Each wall is flat, endless, passes through zero and stands at right angles to its row. A trip goes straight from one point to another. List the walls that it crosses, first one first.

Walls:
(1): [18 44]
(2): [-16  45]
(3): [ 30 -18]
(4): [ 27 -50]
(5): [ 24 -33]
(6): [-30   9]
Trips:
[-2 35] to [-13  34] -> none
[ 0 22] to [30  6] -> 6, 3, 5, 4, 2
[-41 -39] to [  1 -36] -> 3, 6

Walls:
(1): [ 60 -21   5  29  13  13 -25 -12 -10 -32  21]
(2): [-41 -21 -23   9  -1   1 -12  15  12  -4  27]
(3): [ 17 -24  -2 -12  17 -22 -16 -15 -12   8  12]
(4): [ -4  -3  21  10 -16  -3  11  33   5  -3 -20]
(5): [  0  -8  22   2 -52   4  21 -17  12 -31  -1]
(6): [ -9  20  24 -10 -26  -2  -4  19   5   9  -4]
(7): [ 16   3  -2  -1 -16 -18 -11 -15   0 -29  -7]
(8): [-18  -3 -11 -10  -9  -5   2 -19  28  -4  11]
Trips:
[-17 -21 -10 -17   7  -3   2  -9   8  13 -16] to [ 23 -10 -27   1 -16 -16  -7  -2  -8  11  -9] -> 7, 2, 1, 8
[ 10 -14  11  10   8 -16  -7   9  -6  33 -18] to [  3 -40  18   9   0  19  15   2 -26  -1 -12] -> 1, 6, 5
[ -5   1  -3 -12 -11  10  -5 -13  13  -4 -15] to [ -9 -16  46  13  23   7  12 -12  -6 -15  -9] -> 4, 1, 6, 8, 7, 3

Walls:
(1): [ 25  12  12  -4   7 -13  -7 -16 -13   4 -15  25 -20  -2  24 -23 -16  -6
  -4  -4  -9 -23   4 -18]
(2): [-10  27   1  -1  -4 -38 -35  10 -30  -1  21  41   2 -16 -11 -11  -8 -24
   9  30  18   3 -21   3]
(3): [ -7  43   0  18  -5  14  -6   2 -20  25  -5  -2   0   3 -20   3  18 -14
  13  -3 -32  -7  -8  -2]
(4): [ 11 -16   0  11 -44   0 -24 -35  12  24  10 -32 -23   9  18 -13   9   2
  -4 -47   9   9 -30  19]
(5): [ 15 -31   8  15   2  19  -8 -18  28  11  -5 -22  34   0 -37 -14 -12 -13
   0  47 -18   6  10  21]
(6): [ -8 -13   8  -1  12   3   3  29 -47  30 -13  10  -9  17   2   7  13 -11
 -50  18   8  12 -30  16]
Trips:
[ 18 -12 -45 -19   1  -8   0 -14  14 -26   5  32 -14  14  -8  -5 -22  -9
 -27 -26  19  -8  -6   1] to [ 20  23 -16 -28 -16 -30  -4   7  -9 -10  53 -21   1  -1  -5 -15 -35  33
  42 -10 -35 -28 -26  -3] -> 3
[ 14  13  10   6 -14  25 -19   8 -28  17   8  -7  20  29  14  -1  -2   2
   1   4  46 -25 -12  -4] to [-46 -36 -13  27  15   8  60   0  13   4 -33  15   0   5 -26  -2 -31   7
  24   0 -26  10   8  24] -> 1, 5, 2, 4, 3, 6
[ 27  51  -4  23  -3   4  15  13  -5 -23 -20   0   1  21 -22  20 -28  -7
  -3  -7   9 -10  23   7] to [-19  13   6 -42 -20  28  21  19   8 -16   4  30 -11 -13 -13 -14 -11   3
  13  -6  24 -49  24  28] -> 2, 3
[  4  13 -33 -27  -3 -14  14  -1  -9   4  -7  -9 -26  10 -11  10  -5 -53
  31   9  28  29 -19  10] to [ -1  -5   7   1  -3   0  21 -10 -22   7   1   7  -3 -18  18 -22  21  14
 -10  18  11   3 -27  35] -> 3, 1
